Every row gives one point. The ring and each string are closed loops that go straight from each point to the next, and from the last back to the first. Before rounding, they use only three directions, however many columns there are. Count how often each string passes through the ring. Passing back the other way cancels.
(in the rows, 128 means zero)

Ring, 6 rows:
[[186 117 133]
 [196 170 143]
 [154 203 144]
 [ 95 168 135]
 [ 91 119 121]
 [147  92 121]]
String, 13 rows:
[[161 137 122]
 [163 131 148]
 [198 115 170]
 [206 127 167]
 [223 145 134]
 [204 160  99]
 [161 151 125]
 [173 148 152]
 [202 143 171]
 [193 134 172]
 [209 116 181]
 [211 115 122]
 [199 120  98]]
Times through: 2
String (14 x 3):
[[ 65 173 125]
 [ 68 152 155]
 [ 95 141 164]
 [124 146 130]
 [102 149 101]
 [ 65 152 104]
 [105 159  96]
 [123 157 114]
 [113 175  85]
 [101 184 109]
 [123 168 119]
 [123 158 151]
 [ 93 170 177]
 [ 73 179 151]]
Times through: 0

Ring:
[[198 117 120 126 120 133 139 157 127]
 [161 167 108 125  91 118 122 154 119]
 [110 182 100 127  80 113 109 142 115]
 [ 66 162 101 130  87 118 102 125 115]
 [ 52 117 108 134 109 131 106 113 120]
 [ 70  76 114 135 133 142 117 112 124]
 [115  47 118 133 153 151 132 121 127]
 [160  46 120 131 157 152 142 135 129]
 [195  75 123 128 143 144 145 149 129]]
String:
[[ 88 199  68 122  76 105 104 141 102]
 [119 140  83 124 109 122 120 140 110]
 [111 140 130 133  97 127 114 132 128]
 [ 82 160 142 137  79 123 103 125 131]
 [104 129  98 128 110 127 117 132 116]
 [ 64 151  53 122 105 116 108 129  98]
 [ 21 188  87 130  71 110  89 117 108]
 [ 57 193 103 131  67 110  95 127 115]]
Times through: 0
String, 31 rows:
[[134  79  70 122 148 137 134 137 108]
 [149  55  83 124 160 145 141 137 114]
 [138  93 105 128 132 137 130 137 121]
 [137  98 130 132 123 139 127 134 130]
 [155  89 102 126 136 138 135 142 120]
 [198  75  66 117 158 138 150 157 108]
 [229  74 118 124 148 144 153 160 128]
 [238  90 162 131 129 145 149 160 144]
 [245 112 148 128 121 137 148 167 138]
 [219 132  96 119 120 126 143 168 117]
 [184 138  61 115 121 121 137 162 103]
 [166 142  71 118 115 121 131 156 107]
 [181 178  78 117  94 112 128 166 108]
 [171 208 114 124  67 108 117 163 120]
 [138 182 151 134  70 119 111 144 134]
 [123 132 149 136  97 132 116 133 136]
 [123 136  80 123 112 123 121 141 109]
 [112 143 107 129 100 124 116 136 119]
 [ 94 153 148 137  83 126 106 127 134]
 [ 98 138 131 134  96 128 111 128 128]
 [ 98 136  69 123 113 122 117 135 105]
 [ 90 129 120 133 103 129 112 125 124]
 [ 75 124 151 140  97 134 107 117 136]
 [ 23 121 132 140  99 132  97 102 128]
 [  7 101  96 136 117 134 100  99 115]
 [ 67  94  72 127 133 133 117 119 107]
 [111 104 101 129 124 134 123 130 119]
 [108  94  75 125 136 134 126 131 109]
 [ 87  48  83 129 158 147 128 117 114]
 [ 93  12 108 134 173 159 134 110 125]
 [124  48  66 123 166 145 138 130 108]]
Times through: 0

Ring, 10 rows:
[[172 128 144 135 149 186  97 163 120 133 104 118  97 125]
 [162 156 137 137 150 163 107 146  95 139  95 103 113 138]
 [142 176 119 141 145 137 128 121  79 152  90  89 142 145]
 [104 183  99 144 129 107 153  92  79 168  93  83 178 143]
 [ 62 168  98 141 107  92 158  80 105 175 107  93 196 134]
 [ 45 153 106 138  98  94 153  83 126 174 117 104 195 126]
 [ 51 119 119 133  94 119 138 104 159 165 129 125 175 111]
 [ 96  96 124 133 109 157 124 132 168 153 130 134 143 102]
 [134  93 128 133 125 181 114 151 161 144 124 135 120 102]
 [167 108 139 134 143 194 101 165 140 135 113 127  99 113]]
String:
[[ 93 121 157 128 114 150  98 142 152 141 122 131 125 120]
 [148 100 168 127 134 195  78 177 159 125 120 141  84 113]
 [222 115 154 134 169 224  79 193 120 118 100 124  61 122]
 [217 154 132 140 174 193 102 165  80 131  85  98  89 139]
 [156 182 141 138 153 146 107 137  74 140  86  91 119 152]
 [ 97 168 141 135 124 122 115 119 104 150 102 103 146 142]
 [ 84 164 128 136 118 114 128 108 108 158 106 102 161 137]
 [ 29 177 128 135  96  77 138  82 113 169 111 100 192 141]
 [  7 160  92 139  82  65 172  58 127 187 121 100 227 126]
 [ 93 129  75 144 112 126 171  91 128 177 116 105 190 110]
 [ 99 125 114 137 116 141 135 118 138 159 118 117 155 115]
 [128 122 102 140 127 155 141 123 130 158 113 113 150 113]]
Times through: 1
String (17 x 14):
[[ 37 109  98 136  85 112 157  90 168 176 135 125 195 101]
 [ 40  94 138 128  85 132 120 120 190 157 142 144 160 100]
 [ 67 108 159 126 100 144  99 137 173 145 132 140 133 112]
 [131 116 110 138 127 162 133 131 137 154 115 118 141 111]
 [184  96  90 143 146 197 140 146 135 152 112 119 126 100]
 [197  99 109 140 153 208 122 162 133 141 109 122 105 105]
 [162 127 110 140 143 173 128 140 117 149 105 110 127 119]
 [123 136 160 130 130 159  91 151 131 135 111 122 110 129]
 [122 149 179 127 133 156  75 157 122 128 106 121  99 140]
 [122 152 139 135 132 144 111 133 112 146 104 109 131 134]
 [130 151 112 140 134 142 134 120 104 155 102 101 148 130]
 [ 94 158 139 134 121 125 116 120 113 151 106 107 146 136]
 [ 77 197 114 141 121  88 144  86  77 167  94  82 183 152]
 [ 77 198  67 149 119  76 186  58  66 187  92  69 220 145]
 [100 163  62 149 121 106 184  75  91 183 101  83 204 127]
 [ 95 145  97 141 117 123 152 100 117 168 110 103 175 123]
 [ 84 135  77 144 109 117 171  87 125 178 116 103 195 114]]
Times through: 0

Ring, 10 rows:
[[189  94 138 170 131 134 160  91 155 101  85 102 135 136]
 [163 118 142 190 146 143 147  76 164 101  81 124 145 117]
 [103 152 145 193 158 151 122  74 163 112 105 163 150  99]
 [ 70 160 148 179 156 148 111  84 151 122 131 184 146 101]
 [ 50 153 153 150 144 137 106 104 128 133 162 197 135 117]
 [ 59 127 151 111 124 121 115 131 107 140 188 185 119 145]
 [ 84 106 143  91 108 115 128 145 103 139 193 159 109 163]
 [126  85 131  83  97 113 146 151 111 131 181 119 104 176]
 [177  71 125 103  98 117 164 137 130 117 143  86 109 174]
 [195  74 129 131 110 123 167 118 141 108 113  84 119 162]]
String, 18 rows:
[[  9 186 150 165 158 150  89  93 142 136 168 219 145  94]
 [ 25 175 168 178 164 142  92  84 129 133 150 233 148  96]
 [ 25 191 123 163 152 164  97  94 171 129 165 179 146  89]
 [ 48 171 119 148 141 157 108 105 166 128 167 159 139 105]
 [  7 174 156 148 150 140  90 105 125 141 182 224 138 107]
 [ 39 132 187 135 142 111 102 114  81 144 176 241 126 137]
 [ 60 106 198 120 132  96 111 125  59 146 177 240 117 157]
 [ 54 107 162  81 110 104 116 152  76 150 212 197 106 168]
 [ 79 111 120  72  97 122 129 159 118 140 212 132 105 166]
 [104 117 108  96 105 135 137 141 146 128 182 108 114 152]
 [102  97 101  51  81 122 142 173 127 138 218  94  96 180]
 [109  79 130  55  85 105 142 170  96 141 210 125  94 190]
 [106  76 157  73  97  96 137 158  76 142 196 160  99 187]
 [ 69  97 138  53  91 105 126 172  87 150 229 156  96 183]
 [ 71 136 106  94 108 141 124 143 148 134 199 123 116 143]
 [ 96 125 133 127 124 133 128 120 136 127 161 145 125 138]
 [ 80 145 112 126 124 148 124 121 160 126 170 130 128 126]
 [ 38 169 122 137 137 153 105 112 156 132 179 166 135 110]]
Times through: 0
